Each row is a point. The last column is the point's height on a tilted bowl or saddle (a function of degree 2), plus a little noise. Along how many of its main directions does it bend up, bend down or stay straight?

Points (10 x 3):
array([[-34,  51, -22],
       [  3,  -9, -35],
       [-56,  20,  10],
       [-35, -38, -34],
       [ 16, -35, -26],
       [  3,   7, -41],
       [-17, -12, -29],
       [-60, -13,  -4],
       [  2,  38, -60],
       [-51, -10, -11]])
Directions: 1 up, 1 down, 0 straight

Points, 9 rows:
array([[ 25, -22, -27],
       [-38, -18,  18],
       [ -7,  32, -34],
       [-14,  -1, -10],
       [  0,  21, -32],
       [-60, -17,  60],
       [-45, -36,  10],
       [-39,  20,  26],
       [ -9, -23, -20]])
Directions: 1 up, 1 down, 0 straight

Points (17 x 4):
array([[-34,  18, -19,  25],
       [ 20,  -1, -16,  -4],
       [-24, -23,  60,   3],
       [ -5,  29,   8,  13],
       [-37, -35, -21, -26],
       [-32, -18, -44,  24],
       [ 23,   7,   7,  -1],
       [-12,  20,  -3,  11],
       [  7, -35, -32,  17],
       [ 10,  33,  -3,  -4],
       [  4,  32,  16,  14],
       [ -2, -39,  58,  16],
       [ 58, -42,  27,  60],
       [-14,  53,  21,  45],
       [ -5, -15,  24,   0],
       [ -7, -27,   1, -11],
       [  6,  24,  24,  19]])
Directions: 2 up, 1 down, 0 straight

Points (18 x 4):
array([[-27,   5,   0,  13],
       [ 14, -50,  34,  60],
       [-10,   6, -23,   9],
       [ 36,  40, -11,  25],
       [ 13,  12, -17,   4],
       [ -5,   9,  11,   7],
       [  2,  -3, -27,   7],
       [ -5,  10, -60,  39],
       [ -1,  -1,  -3,   3],
       [-11,   7,   3,   6],
       [-15, -22,  18,  19],
       [-15,  -2, -27,  12],
       [ 22, -10,  20,  19],
       [  6, -12,  -1,   5],
       [ -5,  17,  28,  17],
       [ -3,  25,  -2,   9],
       [-16, -10,   4,   9],
       [ 19,  10,  10,   8]])
Directions: 3 up, 0 down, 0 straight

Points, 25 rows:
array([[  4,  26, -21, -15,   0],
       [-19,  28,  24,  -5,   5],
       [-22,  33,  35,  16,  21],
       [ -2, -21,   7, -14,   6],
       [  9, -13,  60,  19,  46],
       [ -2, -42,  -8,  50,  27],
       [-36,  18,  16,   4,   3],
       [ -3,  -6, -23,  -9,  -3],
       [-10,  -9,  27, -18,  13],
       [ -2,  -1,   4,  -6,  -9],
       [ 21,  24,  22,  40,  36],
       [-32,  10,  -3,  -3,  -4],
       [ 33, -17,  30,  47,  60],
       [-38,  -4,   6, -14,   1],
       [ 18,   4, -29,  24,  18],
       [-40,  -4,  -3,   4,  -9],
       [  6, -30,  16,  13,  10],
       [-48,   8,   3, -12,   8],
       [-18,  -1,  26,  -5,  -1],
       [-10, -12,  -2,  10, -11],
       [-30,   0,   8,  30,  -3],
       [-35,  29, -15,  -3,  16],
       [-14,  12, -21, -15,   1],
       [  7,  -4, -22,  15,   1],
       [ -3,   3,  -8,  15,  -7]])
Directions: 3 up, 0 down, 1 straight
